Rows are points. The points of each table are mixes of a few directions, plus a little noise. How many directions does each table use, and how many do they share? Where both have some left over, give the other angles between the two spaces (their principal angles), to ten degrees, smallest first.
In the rows, zero is written as 100.

First, 5 rows:
0: 154 123
1:  19  65
2: 151 122
3: 132 114
4:  44  75
Second (5 x 2):
0:  78 191
1: 110  56
2:  93 131
3:  99 103
4: 119  17
Directions: first 1, second 1, shared 0; angles 80

First (5 x 4):
0: 108   7 120  29
1:  95 163 105  89
2:  80  94 107  83
3:  84  71  69 195
4: 131 166 100 102
Second (6 x 4):
0: 171 131 115 163
1: 141  41 128  97
2:  49  56  94  43
3: 117 113 102 117
4:  87 186  73 137
5:  36  74  85  42
Directions: first 3, second 2, shared 1; angles 30

First (8 x 8):
0:  83  82 134 148  98  72  91 119
1:  97  97 106 110 100  95  98 103
2:  73  73 153 176  97  56  84 129
3: 130 130  42  17 103 149 117  68
4: 134 134  33   5 104 155 120  63
5:  84  84 131 144  99  74  91 117
6:  98  98 104 105 100  97  99 102
7: 101 102  97  96 100 102 101  99
Second, 9 rows:
0:  93  69 127  88  82 108 151  90
1:  90 117  91 139 116  97 124 103
2: 112  57 114  99  26  32  81  81
3: 107 126  71  78 132 134 135  96
4: 136  82  83  82 136  38 148 127
5:  81 105 128 156 133  85  51 140
6:  97  92 111  93  93 106  91  99
7: 115 150  46  68 123 139  74  89
8:  70 102 129  97  58 160  44  76
Directions: first 1, second 5, shared 1

First:
0:  90  72 101 192 140  96  63  29  69  83 172  53
1: 105  90 110  74  91  81 104 128 133  97  68 101
2:  76  60 118 122 100  75 112  77 100 118 123 105
3: 126 112 106  67  95 100  98 129 119 108  65 105
4:  96 104  92  68 104 103 118 118 127  85  39 123
5: 143 182  75  65  60 141  70 156  69  93 139  75
6:  85 126  85  91  65 108 100 123  84  87 144  91
7:  87  57 124 131 121  87 115  51  84 144 111 120
8:  92  97  89  91 124 110 118  89 114  86  39 127
Second:
0: 142 148  71  72 136 147  89 108 105  75  15 112
1: 117 158  68  79  99 154 107 101  59 106  87 127
2: 123  69 114  99 140  71  77 108 166  64  24  75
3:  70  51 128 123  81  53 102  95 114 112 151  82
4: 111  82 109 100 121  83  88 104 136  81  61  87
5:  94  51 127 114 109  53  91 102 146  87  90  75
6:  77  98 104 110  73  97 113  94  71 123 158 106
7:  56  61 125 126  59  62 114  90  82 132 195  93
8: 112 153  71  82  95 152 109  98  56 109  99 126
9:  99  94 104 102 101  94  99 100 106  98  99  96
10:  99 136  81  92  87 134 110  96  60 115 121 121
Directions: first 5, second 2, shared 2

First (9 x 18):
0: 129 120  85 127  94  84 167  90 116 106  65 129 112  53  50  46  72  98
1: 101 101  99 101  99 100 102 100 100 100  99 101 100  98  98  98  99 100
2: 108 106  96 107  98  95 117  97 104 102  91 107 103  88  87  86  93 100
3:  98  98 101  98 101 102  94 101  99 100 103  97  99 104 104 105 103 101
4:  75  82 112  77 105 113  43 108  87  95 130  75  90 139 143 146 124 102
5: 130 122  85 128  93  84 170  90 116 107  63 131 112  52  48  44  71  98
6:  87  91 106  88 103 107  70 104  93  97 116  87  95 121 123 124 113 101
7:  59  71 121  61 109 122   5 113  78  91 150  59  83 166 172 176 140 103
8: 114 110  93 113  97  92 132  96 107 103  83 114 106  78  76  74  87  99
Second (8 x 18):
0:  82  82  81 132  95 144 138 114  63  96 133  78  93  68 119  77 131 141
1: 119 158  23 125  97 123  62  93 120  83 102 117  88  94  93  67  95  89
2: 140 140  36 101 116 109  76 122 127 129 118  97  81  78  88  77 105 100
3:  57  43 143  90 122  92 101 104  87  97  73 103 114 136  99 125  79  74
4:  95 102 111  83  78  83  95  95 116  93 102 102 102  94  92 126 101 115
5: 114 108 156  89  91  70 108  75 104 115  88 107 108 113  98  92  97  89
6: 146 108 159  79  88  70 155  88  63  69  96  84 112  97 138 136 110 108
7:  46  62  91 103 115 110  66 110 120 117  88 111 100 120  74 100  82  84
Directions: first 1, second 6, shared 0; angles 60

First, 8 rows:
0:  71  99  96 109  82  87  65 111 150 151  98  68  75 111  66  84  54 105 104  76  82  84  82 106
1:  86 127 147 143 112  90 113 174 135 114 126 133  57 118  74  80  88 145  97  56  49  86 133 114
2:  99 102 115 115 113 105 113 107  98  99 106 104  96  92  99  96 109 112  97  96  78  99 115  99
3: 128 102  80  65  90  99 107  89  62  55  96 130 125 111 131 122 123  76 102 123 157 115  92 100
4:  79  91 128 143 129 116 114  94 115 133 104  68  87  68  82  81 103 127  93  90  28  92 122  92
5:  98  65 102 119 140 137 127  22  65 107  84  45 132  34 115  99 139  97  91 137  52 109 113  74
6: 118 105  53  40  53  77  66  96  93  76  89 120 115 140 115 122  81  58 111 112 195 107  58 109
7: 120 108  80  66  80  89  95 107  82  67  99 132 112 125 119 117 104  80 105 110 158 109  86 106
Second, 10 rows:
0: 122 117 107  86  94  93 111 138  81  56 115 153 103 125 119 114 118 100 100  98 134 107 112 113
1:  70  62  70  88  80 110  46  57 129 147  88  20 113  84  83 100  69  76 103 111  96  93  70 102
2: 108 104 103  96  99  99 105 113  91  82 106 118 103 107 109 106 109 100 100 101 111 104 106 105
3:  71  89  98 130 114 101  97  52 132 169  76  38  83  67  66  71  71 109 100  93  41  85  85  77
4: 116 111 123 116 125 108 140 108  73  73 107 132 102  89 115 100 132 116  94 104  83 107 126  94
5: 116  99  95  75  85 102  90 126  83  57 115 129 116 121 123 122 117  87 100 109 143 110 106 118
6:  61  93  65  95  65  75  41  74 168 186  74  33  72 110  50  77  21  86 110  78  96  77  45  94
7: 101 125 130 143 136  95 153  95  98 119  89 118  73  80  85  73 106 132  96  85  43  93 116  75
8: 119  65  89  61  88 132  78 105  56  31 126 102 155  99 149 145 149  70  96 139 152 123 119 129
9: 118 134 121 113 112  84 139 133  91  80 105 159  80 116 102  93 109 121  99  84  99 100 115  96
Directions: first 3, second 3, shared 2; angles 40

First, 9 rows:
0: 118 123 140 116  69 100 111  97 103 102 114  79 110  93  95  85 114 109 122 101 120  96  95 102  83 103  94  97 103 101 103 107
1:  81  71 107 108 128 101  87  71  84 109 103 109 102 104 144 110  73 105  79 116  87 104 106 116 130  83 112 120  89  75  96 120
2: 125 132 144 118  62  99 108  98 109 109 112  84 111  91 103  91 117 109 123 100 118  89  83  94  83 111  88  95 108 108 105 111
3: 125 133 117 105  68  92  97 104 120 120  97 107 103  91 105 106 116 104 108 100  96  81  69  81  95 123  84  93 117 120 110 103
4: 121 122 102 100  83  83  85  84 121 131  95 119  96  85 104 105 107 111  85 118  68  84  70  90 123 115  91 110 114 112 120  88
5:  81  67  72  92 140  91  81  70  93 112  93 122  89  99 116 107  75 106  61 124  60 107 107 116 146  83 115 126  91  80 107  89
6:  27  31  13  61 168 153 129 195  56  10  73  91  96 156  86 131  80  36 128  16 171 132 168  86  27  90 115  42  76 104  34 125
7:  99  95  93  97 105  94 105  91  98  94 106  91  96  95  69  80 103 107  95 110  93 111 116 114 106  87 108 109  93  92 108  77
8: 122 124 112 104  77  87 100  89 115 114 106  97  98  86  78  85 115 113 100 114  87  95  87 100 105 105  94 107 108 107 118  80
Second, 11 rows:
0:  99  84 112  78 119 113  94 103 146  91  70 104  79 114 124 132 100  64 138  54 110  76 112  52  76 116  96  65 100 129  96 118
1: 112  91 132  81 105 108  91 107 133 102  96  88  90  85 128  93  98  70 144  70 115  92 110  88  54 113  85  55 110 107  78 117
2:  69 145  53 136  88  69 115  99  41 139 134 136 122  85  69  68  92 152  52 145  54 127  75 109 147 103 162 127  97  68 114  96
3: 105  81  84 100 108  90 113  87  94  92 100  96  97  99  76 108 102 109  78 114  90 111 113 120 143  78 109 131  77  91 130  66
4:  90  92 131 132  88 117  99  62  99  83 128  58 109 122  88  44  97 124 135 105 120 106 135 111  74  76 112 129  91  85 102 122
5: 126  97  80  91  87  81 106 139  80 122 111 114 113  52 111 104 103  93  85 113  99 119  73 136 116 108  87  86 102  83 101  70
6:  99 132  78 101  77 125  87 134  77  89  75 122 116 140 121 150 106  97  68 103 122  74  46  80  83 125  50 106 136 135  74 135
7: 125  88 105 123  66 100 104 114  68 102 139  69 133  71 101  55 103 115 109 127 129 129  94 170  88  83  77 121  98  69  98  87
8: 101 105 114  71 124  91  94  85 108 100  85 108  80  90  83 112 101  92  71 115  83  94 102 102 111  96  93  88 109 102  90  78
9:  66  95  75 112 125  93 116  70 120 104  87 117  82 127  81 116  95 110 107  77  64  94 131  47 143  96 163 117  65 108 139 101
10: 107  94 134  72 112 116  86  95 132  83  78  89  82 113 114 118 103  72 117  79 118  77 107  84  65 105  68  73 118 123  76 111
Directions: first 4, second 6, shared 1; angles 30, 70, 80
